Rows are points. Any point is a mix of the corners, with weights that add up to 1. It lies inside the corners' shape when no weight is negative. Is each point inside? If not, which corners have a negative weight?

Corners:
(1): [77  9]
(2): [-49  10]
(3): [ -5 -14]
Points:
[ 3 15] => outside (3)
[-50  21] => outside (3)
[-46 -17] => outside (1)
[ -4 -13] => inside
[-6  3] => inside
[-39  -4] => outside (1)
[ 52 -10] => outside (2)

Corners:
(1): [-28   1  39  28]
(2): [ -9  33 -83   8]
(3): [ 10 -31  43 -59]
(4): [ 19  12 -11  57]
(5): [  0  45  35 -41]
Points:
[  7  10 -22 -34] => outside (1)
[ -1   7 -25 -17] => inside
[ 13  12 -11  38] => inside
[15 24 21 -1] => outside (1, 2)
[-9 34  6 30] => outside (3)
[ -1  -9  71 -58] => outside (2, 4)
[11 11 -5 44] => inside

Corners:
(1): [ 37  25  16  -4 -51  11 -32  42]
(2): [ 33  53 -21  29 -36  75 -48 -17]
(3): [ -5 -10  45 -50 -62  -2 -14  -6]
(4): [-47 -30  20 -25 -16  11   7   9]
(5): [ 32  19  -7  48 -36  45 -79 -15]
(6): [  7 -39  51 -83  -2   7 -28  12]
(7): [ 67 -10   0   3 -41  41 -24 -15]
(8): [ -6  12  30  12  38 -29   6 -42]
(9): [  4  -5 -28 -43 -18   4 -33   4]
Points:
[  2  -7   8 -15 -21  26 -22 -18] => outside (1)
[ -1  -9  19 -23 -25  18 -19   5] => inside
[ 47  -7  23  -1 -66  55 -44   6] => outside (8, 9)
[  8 -10  12 -11 -26  21 -14  -3] => inside

Corners:
(1): [ 60 -22  28  28  51  -9  14  -4 -39  -2  31]
(2): [  1 -20  34   4  14 -62  -5  15  -9  -8  14]
(3): [  3  59 -51 -78 -53  38  32  -6  60  60  27]
(4): [ 36  19  63  81  50  -7  21 -61 -46 -37  -4]
(5): [-33 -61  16  15  51 -39  -1 -13   1  -8 -15]
(6): [ 19  33 -29 -78 -31  18  20   3  60  30 -30]
(7): [ 13 -27  39  26   4  -3  47 -28  -9 -23  21]
(8): [-47  -6 -52 -39 -13  -8   9  57  81 -13 -11]
(9): [-23 -27   2  14 -20 -27 -25  -1 -16 -25  -7]
(10): [ 14  23 -36 -13 -52 -11  46 -13  44  40 -23]
(11): [ 45 -36  43  58  45 -34 -21 -57  -6 -48  32]
(12): [-26 -23   5   3 -25   1 -11  13  58  18 -27]
Points:
[ -7  -5 -13  -7 -15 -12  10   6  35   2  -9] => inside
[-13 -13  -7  -6  -2  -9  15  11  34  -9  -1] => inside
[ 14 -17   1   0   4  -5   6 -22  17   7   2] => outside (2, 4, 8)
[ 11 -26  32  26  20 -39 -10 -10 -15 -14  -4] => outside (3, 7, 8)
